Each row of a before or after table is a point. One or more steps were done to the points. Then noise was added and the rows were shuffled. The steps act on columns, c1 being the first. Name the steps. A step turns or swaps two columns, mirrors them in a line or flattens them onto one, adds a multiple of one to another, or multiplies or shifts one. Angles are multiples of 10 degrees, from the lower column toward the higher: turns from -170 to 170, lines from 10 to 170 but not 90. Use the fewest steps. Two steps may share a column if one is a turn and the other turns, adds or multiplies; they go together, in the order done. Otherwise the lowest column goes first.

Before (13 x 2):
[[ 1.4  1.5]
 [ 1.1  9.9]
 [-4.9 -4.3]
 [-3.2  3.2]
 [ 6.8  1.4]
 [ 3.4  0.8]
 [ 0.2  0.7]
 [ 5.1  2.3]
 [ 6.1  8.3]
 [ 5.1  4.4]
 [-1.4  4.4]
 [-4.8 -4.0]
 [ 3.7 -2.9]]
After (13 x 2):
[[-2.9 -2.0]
 [-2.9 -9.6]
 [ 4.2 -1.9]
 [-4.4  1.5]
 [-0.8 -2.0]
 [ 3.3  5.3]
 [-4.2 -4.0]
 [-6.0 -3.6]
 [ 2.8 -3.7]
 [ 2.4 -9.7]
 [ 0.2 -0.8]
 [ 3.1  5.8]
 [-3.3 -5.9]]
Steps: turn c1 and c2 by -160 degrees

Before (14 x 4):
[[ 2.3 -4.7 10.4 -3.8]
 [-0.5 -4.6 -1.7  7.3]
 [ 1.3 -9.1 -0.1 -1.6]
 [10.3 -0.1  6.1  1.8]
 [ 2.7 -2.8  1.1 -0.2]
 [ 2.6 -3.3  7.1 -3.8]
 [ 7.1  3.7  7.5  1.2]
 [-1.5 -5.0  7.4  0.2]
 [ 5.9  1.1 -1.2  4.4]
 [12.4 -0.7 -1.1  3.7]
 [ 4.2 -0.5  3.1 -0.6]
 [-1.6  0.6  0.0 -4.4]
 [ 6.4 -2.0  0.1 -3.1]
 [-3.1 -0.7  7.0 11.3]]
After (14 x 4):
[[12.4 -3.3 -1.2 -2.7]
 [ 7.8  2.1  7.4 -3.2]
 [-2.9 -7.8  7.6 -8.1]
 [ 0.0 -8.2 -1.6 -2.4]
 [-1.3  3.9  0.4  2.9]
 [ 6.2  0.3  0.2  3.8]
 [-1.6 -4.2  7.6  3.5]
 [ 3.7 -0.1  2.7  0.8]
 [10.1 -1.8  6.6 -1.5]
 [ 2.5 -1.8  1.1  1.9]
 [ 2.9 -0.4  7.4  5.1]
 [ 2.1 -0.8 10.8  6.2]
 [ 5.7 -1.9 -0.9 -4.1]
 [ 1.2 -5.9 -0.1  6.9]]
Steps: mirror c2 and c4 in the line at 160 degrees

Before:
[[ 4.5  1.2 11.0  2.3 -6.4  2.5 -6.4  4.4  2.0]
 [-7.3 -2.9  3.7 -0.2  1.6  1.7 -5.1  6.2  0.0]
 [ 1.0  5.0  6.2  6.6  1.7  3.8 -3.8  1.7 -5.1]
 [-6.5  0.9  3.7  5.4 -3.7 -1.0  0.5  1.2 -1.4]
 [-5.3  4.7  8.3 -2.8 -3.7 -2.8  5.3  0.4 -6.4]
 [-8.0 -2.2  6.5 -1.5 -0.5  4.3 -6.6 -4.0 -2.5]
 [ 2.5 -2.8  1.5  3.8  4.0 -2.7  6.2  2.3  6.0]
 [ 1.3  5.9  0.5 -1.5  2.9 -3.0 -4.8 -4.1 -6.0]
 [-2.0 -8.2 -1.0  6.9  3.5  3.2 -1.5 -2.2 -3.7]
 [ 2.1 -3.3 -2.1 -6.4 -6.5  6.2 -3.1 -2.6  4.5]
 [-1.2 -2.8 -1.5  6.2 -1.5  6.3  4.2 -6.1  0.3]]
After (11 x 9):
[[-16.3  -2.0   6.4  -1.4  -0.3   2.0  -1.0  -4.7  -2.3]
 [  4.3  -3.0  -1.9  -6.5  -6.5  -3.4  -0.6  -3.1   4.4]
 [ -4.1  -8.3  -1.1   6.6   3.4  13.4  -0.4  -2.2  -3.7]
 [-14.3  -2.9   3.7  -0.1   1.2   1.2   1.3   4.9  -0.1]
 [  9.0   1.3  10.8   2.1  -6.2   6.2   0.5   3.0   2.3]
 [ -2.4  -2.9  -1.4   6.1  -1.4  15.7  -1.0  -5.2   0.2]
 [  2.6   6.1   0.7  -1.7   2.7  -5.2  -1.1  -4.7  -6.1]
 [  1.9   5.0   6.2   6.5   1.9  13.8   0.1   1.4  -5.1]
 [  5.0  -2.9   1.4   4.0   4.0   2.9   0.7   3.4   5.8]
 [-10.9   4.5   8.3  -2.8  -3.8  -7.2   0.3   0.9  -6.4]
 [-12.8   0.8   3.9   5.4  -3.7   7.1   0.3   1.2  -1.2]]
Steps: multiply c1 by 2; add 1.5 times c4 to c6; flatten c7 and c8 onto the line at 80 degrees

Before, 12 rows:
[[  2.6  -3.1   1.9   0.3   2.4  -3.1  -1.0  -5.0   1.2   4.9  -3.5  -5.8
    2.7   6.0]
 [ -2.8  -6.3   6.9  -2.8  -2.6   0.7  -3.2  -5.7  -3.8   2.1   0.1  -6.2
   -4.1   5.0]
 [ -4.5  -6.9   6.6   3.2  -0.6  -2.6  -4.6   1.3  -4.1   2.4   3.5  -0.4
    2.6  -5.2]
 [ -2.7  -6.2   7.9   3.8  -0.6  18.1   4.4   2.6  -2.5   1.1   1.3  -5.9
   -2.0  -1.2]
 [ -4.6  -2.3   8.7   4.5   2.1   0.3  -4.0  -1.5  -1.5   2.2  -0.1   1.8
   -3.5  -8.1]
 [ -4.5   4.6   2.4 -13.7   3.3   9.0  -3.0  -1.8  -3.0 -12.3   2.9   2.5
    4.1   1.2]
 [  1.9  -5.4  -8.4   5.7  -3.2  -2.3  -4.5   0.4   5.1  -6.7  -3.2   2.5
    3.3   0.8]
 [  1.9  -6.4   7.1   1.8  -3.0   2.0  -4.6   4.4   1.4   1.0   1.5   1.6
   -1.1   2.6]
 [  0.2  -1.4   5.1   5.5   1.7  -2.6  -4.8  -0.8  -5.0   4.3   3.0   1.4
   -1.6   6.0]
 [ -4.4  -4.9   0.0  -0.2   2.2   1.3  -2.8   3.2  -2.1   0.5  -5.4  -0.8
    2.2   5.9]
 [ -2.8  -3.3   2.1   5.0   4.1   0.4  -0.6   3.2   0.0  -0.6  -1.4  -9.4
   -2.6   4.1]
 [ -4.7  12.3   7.5   3.6  -3.8   2.0  -2.3   3.0  -3.7  -0.3   2.4  -2.5
   -2.0   3.2]]
After:
[[ -8.1  -5.8   7.1  -2.7  -3.6   0.8  -2.8  -5.7  -4.1   2.0   0.3  -5.7
   -4.3   2.0]
 [  0.1  -1.4   4.8   5.3   2.4  -2.7  -4.7  -1.1  -5.1   4.1   3.0   1.3
   -1.6   2.8]
 [  6.0  -5.5  -8.1   5.6  -3.9  -2.5  -4.5   0.0   5.0  -6.2  -3.9   2.5
    3.5  -2.7]
 [-13.3  -5.4   0.2  -0.5   2.5   1.2  -2.9   3.3  -2.2   0.2  -5.5  -0.2
    2.5   2.8]
 [ -8.8  -3.1   2.3   4.4   5.8   0.5  -0.8   3.3  -0.4  -0.5  -1.4  -9.5
   -2.2   0.8]
 [-13.9   5.0   3.3 -13.8   4.5   8.5  -2.6  -1.9  -2.6 -11.7   2.6   3.0
    4.0  -1.8]
 [ -8.1  -5.9   7.6   4.6  -1.1  18.3   5.1   2.4  -2.7   0.8   1.7  -6.3
   -1.7  -4.2]
 [-13.8  -2.1   8.6   4.5   2.5   0.3  -3.5  -1.8  -1.6   2.4   0.1   2.3
   -3.7 -11.4]
 [-13.9  12.5   7.6   2.9  -5.0   2.5  -2.6   3.3  -3.9  -0.7   2.3  -2.2
   -2.1   0.5]
 [-13.6  -6.5   6.5   3.2  -0.9  -2.2  -4.2   1.0  -4.4   2.0   3.5  -0.1
    2.8  -7.7]
 [  5.7  -6.7   7.6   1.8  -4.3   2.2  -4.4   4.1   1.0   1.4   1.0   1.7
   -1.2  -0.7]
 [  7.4  -2.7   1.5   0.0   3.2  -3.4  -1.5  -5.2   1.6   5.3  -3.4  -5.9
    2.9   2.8]]
Steps: multiply c1 by 3; multiply c5 by 1.3; shift c14 by -3.0

Before (13 x 20):
[[ -1.7  -1.0   0.1   7.5  -0.2   1.5  -6.5   7.1  -1.1   1.7   0.4   1.4
    0.1   0.9  -6.1   1.4   4.7   6.7  -0.7   3.7]
 [  2.2  -3.5  -3.5  -1.0  -2.7  -3.2   1.8   4.0   4.6  -2.4  -3.4  -4.0
   -2.4   1.0  -1.2   6.0  -6.2   3.7  -1.6   2.7]
 [ -3.5   2.1  -6.7   4.9  -4.5  -0.2  -0.5   5.5  -0.7  -1.1  -4.8  -3.7
   -0.4  -1.8   4.8  -0.1  -0.8   1.2  -4.2  -1.9]
 [ -7.2  -7.0   4.1   5.4 -12.9  -2.8  -0.1   1.4   3.9  -3.2  -1.9   1.8
   -2.5  -5.4   4.3   3.8   3.1  -9.8  -0.3   2.8]
 [ -4.8   3.5  -2.5   4.3   6.0   4.6  -2.4   4.2  -7.8   3.5   2.5  -1.5
   -5.4   1.5  -6.3   1.9   4.4  -1.1   4.7   1.2]
 [ -2.6  -1.9 -13.8   3.9  -2.8  -0.3  -7.0   0.1  -2.0  -0.8  -7.0   5.1
   -5.1   2.0  -3.3  -0.5  -2.8  -1.6   2.8   4.5]
 [  4.0  -7.3   4.0   3.9   2.5   2.8   2.7  -1.0  -0.3   0.8  -0.9   1.2
    4.2  -3.0   4.1   8.8   0.2  -3.3  -3.2   5.5]
 [ -4.7   4.0   3.1   0.4  -3.3  -1.7  -2.5  -3.7  -3.1  -2.2   5.2  -2.4
    0.2  -4.3  -2.0   5.1  -4.5  -0.3   7.9   0.2]
 [  4.1  -4.8   4.6   4.2   4.3  10.1   3.2   1.7   2.3   2.3 -10.3   8.7
   -2.2  -1.5  -0.6   0.0  -3.2  -3.5   3.1   5.2]
 [ -6.4   1.5  -4.2   0.0   2.2  -7.7  -0.2   3.0  -6.2   5.9   4.2   1.7
    5.6   7.3  -4.2  -5.5   6.8   0.8   4.3   4.8]
 [ -4.0  -2.1   4.0  -0.1   1.9  -5.8  -0.4   7.4  -3.3   2.6  -6.0  10.7
    0.8  -3.8  -1.4  -2.7  -2.4  -5.5   1.6   5.1]
 [ -0.3  -2.7   3.7  12.1   3.9  -4.7  -5.9  -0.4   3.3  -5.5   0.5   5.6
    0.4  -3.1  -3.2  -2.1  -2.3  -8.3   5.4  -1.2]
 [  1.2   0.0  -3.0   3.7  -0.2   3.2  -7.2   9.5  -6.1   1.7  -7.4  -4.4
   -4.4   5.0   8.9  -0.3   1.0   4.6   7.3   5.2]]
After, 13 rows:
[[ -4.9   3.9  -4.7   4.5   5.8   4.5  -2.5   0.2   1.9   3.4   2.9  -1.7
   -5.5   1.3  -5.7  -3.0   4.6  -1.4   4.9   1.8]
 [  4.1  -7.3   7.8   4.2   2.8   2.6   2.7   0.0  -4.3   0.4  -1.0   1.1
    4.1  -3.2   4.0  -7.6   0.2  -3.2  -3.5   5.5]
 [  3.4  -5.0   9.6   4.0   4.5   9.5   3.0  -0.2  -1.0   2.3 -10.2   9.0
   -2.2  -1.2  -0.5   0.6  -2.9  -3.1   2.6   5.3]
 [  2.2  -3.8  -6.8  -1.0  -3.1  -3.3   1.8  -0.5  -4.5  -2.5  -3.1  -4.1
   -3.1   1.2  -1.2  -4.6  -6.4   3.4  -1.5   2.2]
 [  0.9   0.1  -6.5   3.2  -0.3   3.2  -7.4   0.3   2.5   1.7  -7.6  -4.2
   -4.2   5.1   9.1  -0.5   1.0   4.1   7.5   5.2]
 [ -3.3   2.2 -13.2   5.0  -4.6  -0.4   0.0  -0.2  -0.1  -1.1  -4.4  -3.8
   -0.2  -2.0   5.6  -0.2  -1.2   0.8  -4.4  -1.6]
 [ -3.9  -2.6   8.0  -0.4   1.9  -6.0  -0.4   0.4   2.9   2.6  -5.5  10.2
    1.2  -4.0  -1.7   1.5  -2.6  -5.8   1.3   4.7]
 [ -5.2   4.2   6.4   0.2  -3.6  -1.9  -2.6   0.4  -1.8  -1.9   5.9  -2.1
    0.3  -3.9  -2.3  -5.5  -4.4  -0.7   7.7   0.1]
 [ -2.0  -1.1   0.6   7.8  -0.7   0.9  -6.8  -0.3  -0.3   1.1   0.4   1.4
   -0.2   1.0  -6.3  -1.8   4.6   6.8  -1.1   3.6]
 [  0.0  -2.5   7.2  12.1   4.1  -4.5  -6.2   0.1  -0.4  -5.1   0.3   5.4
    0.1  -3.2  -2.8   2.8  -2.4  -8.0   5.5  -1.6]
 [ -6.3   1.7  -8.4  -0.5   2.3  -7.9  -0.3  -0.1   5.2   6.4   4.0   1.8
    5.5   7.7  -4.1   3.4   6.9   1.0   4.2   4.7]
 [ -2.6  -2.1 -27.9   4.2  -2.8  -0.1  -7.2  -0.3   1.2  -0.3  -7.2   5.0
   -5.4   2.1  -3.3   0.3  -2.7  -1.7   2.6   4.5]
 [ -6.8  -7.0   8.4   5.3 -12.9  -2.9  -0.4  -0.1  -3.2  -3.0  -1.4   1.9
   -2.5  -5.6   4.2  -2.3   3.0 -10.0  -0.3   3.2]]
Steps: multiply c3 by 2; multiply c8 by 0; multiply c9 by 0.4; turn c9 and c16 by 150 degrees

Before:
[[ -2.1  -0.3   8.6  -6.7  -1.5  -8.5  -5.4   7.0   6.4   2.0  -2.3  -4.8
    1.3   3.3  12.1   1.7  -9.6  -3.2   2.0  -2.0  -4.3   2.8   1.1  -0.1
    2.9  -7.4  -1.8  -8.2  -3.9  -0.6   3.8   1.6   6.7   7.3   1.3  -5.7
   -1.1   0.5  -1.3   4.8   5.1  -1.9  -3.6  -2.2   4.4   1.7  -1.6  -0.7]
 [  1.2  -0.3  -0.8  -4.0  -3.4   3.9   1.4   3.8   3.1  -2.7   2.7  -5.7
   -1.7  -4.3   6.4  -1.5   5.6 -10.1   2.8  -4.4  -2.5  -9.4  -3.5   2.6
   -2.0  -0.8  -1.2   3.7  -6.3   4.4  -0.4  -4.2  -7.5  -3.2  -0.1   0.2
    3.8   4.1  -8.8  -3.9   8.0   1.0   4.0   8.2   7.6  -1.4   4.2  -4.5]
 [  3.2   2.2  -3.7  -0.9  -3.8  -7.3   2.4  -1.1   7.1  10.8   2.1  -0.2
    1.3  -6.9   1.8  -2.0  -6.9  -4.5  -1.6   1.1   0.8  -4.5   2.2  -1.6
   -4.8   6.8  -6.1   3.7  -6.0   0.5   3.4   3.9  -2.4   5.4   4.7  -5.1
  -10.4  -1.7   6.7  -3.9  -3.0   1.1  -3.8   1.6  -5.1  -0.1  -1.5   5.6]
 [ -3.3  -1.6   1.1  -4.0  -4.7   7.9   0.3   2.9   0.7   3.3  -2.3   5.2
    0.1  -3.1   4.1  -2.1  -0.3   6.0  -4.6  -6.7  -4.8   0.8  -0.1   2.4
    0.0  -1.7  -3.5  -8.6   1.7   1.5  -1.1  -6.0 -11.5  -4.0   1.0   2.8
  -11.5   1.0  -1.3  -6.8  11.6  -7.2   2.7   6.0   2.7  -9.4   4.3   3.0]
 [ 12.1   2.5   5.6  -0.9  -3.3   0.6  -9.1  -2.3  -1.3  -6.0  -1.9   0.3
   -4.1   2.9   1.4  -4.4  -1.1  -8.5   4.7  -3.7  -1.0  -2.5  -6.4   1.9
    5.3  -1.9   0.3   1.2   0.3   2.7  -2.2  -5.3  -0.7   9.2   0.7  -0.6
   -1.5   2.7   1.0   3.3   0.3  -0.4  -5.2   8.6  -3.7  -2.8   3.0  -2.9]
 [  9.0   3.1   3.7  -2.5  -5.9   5.2  -5.2  -0.5   4.9   1.4  -4.9  -4.3
   13.6   2.8   2.7   1.1   2.1   1.6  -1.3  -1.7   4.5  -0.6  -0.3  -0.3
   -3.9   4.5  -2.1   1.3  -2.1  -4.8   0.4  -3.0   5.7   8.4  -2.8  -2.0
   -2.3  -3.8   3.4   2.0   3.6   1.8   1.6  -1.7   2.5   6.1   2.8   3.3]
 [  3.4  -6.2  -1.3  -2.1  -1.1   9.1   2.8   3.8   8.8   3.9   5.9   2.7
    4.2   6.5  -5.9  -2.0   0.8  -7.2   3.7   0.8   7.3   7.1  -0.5   0.5
   10.8   5.6   2.9  -2.4  -1.0   0.4   5.1   7.5  -9.3   7.3   1.4   4.5
   -0.8   5.1   2.4  -4.2   3.0   1.6   2.6   0.6  -2.5   7.0   1.7  -2.4]
 [ -7.1  -2.6  -1.4  -5.8  -1.8   3.4  -5.7  -2.4   0.6   3.0   2.2  -2.8
   -1.7   4.8  -3.6  -1.2   2.7  -0.1   2.0  -7.4  -2.8   0.3  -2.6  -3.4
   -2.8  -2.2  -2.7   0.1  -2.0   3.1  -0.8  -2.9  -6.4   6.1   3.3  -1.7
    0.8  -3.7   3.1  -0.8   2.4  -5.1   1.6  -1.7  -2.7  -1.4  -2.4  -2.9]]
After (8 x 48):
[[  8.8   2.9  -5.7  -2.3  -5.9  -2.2  -5.3  -0.3  -2.2  -5.0  -4.7   4.1
   13.8   2.8   2.8   1.0   2.0   1.6  -1.3  -1.7   4.4  -0.6  -0.4   0.0
   -3.8   4.8  -1.9   1.3  -1.9  -4.6   0.3  -3.1   5.8   8.3  -2.9  -1.8
   -2.1  -3.7   3.1   2.1   3.8   1.8   1.5  -1.7   2.5   6.0   3.0   3.2]
 [ -7.0  -2.6   0.9  -5.9  -1.8   0.1  -5.7  -0.3  -1.3  -4.5   2.2   2.9
   -1.8   4.9  -3.9  -1.4   2.6  -0.3   2.4  -7.5  -3.0   0.2  -2.7  -3.2
   -3.0  -2.2  -2.7   0.0  -2.4   3.0  -0.8  -2.8  -6.5   6.0   3.7  -1.6
    0.6  -3.8   2.8  -1.0   2.3  -5.0   1.6  -1.7  -3.1  -1.7  -2.6  -2.8]
 [ -3.3  -1.5  -1.4  -3.8  -4.5  -2.6   0.2  -0.1  -0.1  -8.3  -2.2  -5.2
    0.1  -3.1   4.3  -2.2   0.0   5.7  -4.8  -6.7  -4.8   0.6  -0.2   2.1
    0.0  -1.6  -3.4  -8.4   1.9   1.6  -1.2  -5.9 -11.4  -4.4   0.9   2.9
  -11.6   1.1  -1.4  -6.8  11.5  -7.0   2.7   6.0   2.9  -9.4   4.4   2.8]
 [ 12.3   2.3  -4.2  -0.8  -3.3  -5.1  -9.0  -0.1   3.8   3.0  -1.9  -0.1
   -4.2   2.9   1.2  -4.4  -1.3  -8.6   4.8  -3.6  -0.9  -2.4  -6.4   1.8
    5.4  -1.8   0.4   1.4   0.5   2.8  -2.4  -5.4  -0.7   9.1   0.6  -0.6
   -1.7   3.0   0.8   3.0   0.3  -0.5  -5.2   8.6  -3.5  -2.9   2.9  -2.6]
 [  1.3  -0.3  -0.8  -4.3  -3.5  -4.5   1.3  -0.2  -3.0  -1.5   2.7   5.8
   -2.0  -4.3   6.3  -1.3   5.7 -10.0   3.0  -4.4  -2.4  -9.4  -3.5   2.5
   -1.8  -0.9  -1.2   3.5  -6.3   4.3  -0.5  -4.4  -7.7  -3.1   0.0   0.2
    3.8   4.0  -8.9  -3.9   8.2   1.0   4.0   8.6   7.7  -1.6   4.1  -4.4]
 [  3.1   2.1  -0.4  -1.0  -3.7  13.0   2.4  -0.1  -7.7  -1.3   2.1   0.2
    1.1  -7.0   1.7  -2.1  -6.8  -4.4  -1.6   1.2   1.0  -4.5   2.3  -1.8
   -4.9   7.0  -6.1   3.5  -6.0   0.5   3.3   3.9  -2.5   5.3   4.8  -5.1
  -10.2  -1.6   6.7  -3.8  -3.1   1.1  -3.7   1.4  -4.8  -0.1  -1.3   5.3]
 [  3.5  -5.9  -3.3  -2.1  -0.8  -2.9   3.1   0.0  -8.2  -9.5   5.8  -2.8
    4.1   6.4  -5.8  -2.1   0.9  -7.3   3.7   0.9   7.0   7.3  -0.4   0.5
   10.8   5.5   2.6  -2.6  -1.1   0.6   5.1   7.6  -9.2   7.0   1.6   4.3
   -0.5   4.8   2.7  -4.1   3.0   1.6   2.4   0.7  -2.4   7.1   1.6  -2.4]
 [ -2.2  -0.4 -10.6  -6.6  -1.6   7.1  -5.7   0.3  -1.4   5.2  -2.2   5.1
    1.4   3.2  12.0   1.5  -9.6  -3.1   1.9  -2.2  -4.5   2.8   1.2   0.0
    3.1  -7.3  -1.9  -8.3  -3.9  -0.7   3.7   1.6   6.8   7.4   1.3  -5.5
   -1.1   0.5  -1.4   4.9   4.9  -1.9  -3.5  -2.2   4.5   1.7  -1.7  -0.6]]
Steps: turn c3 and c9 by 150 degrees; turn c6 and c10 by -130 degrees; multiply c8 by 0; multiply c12 by -1
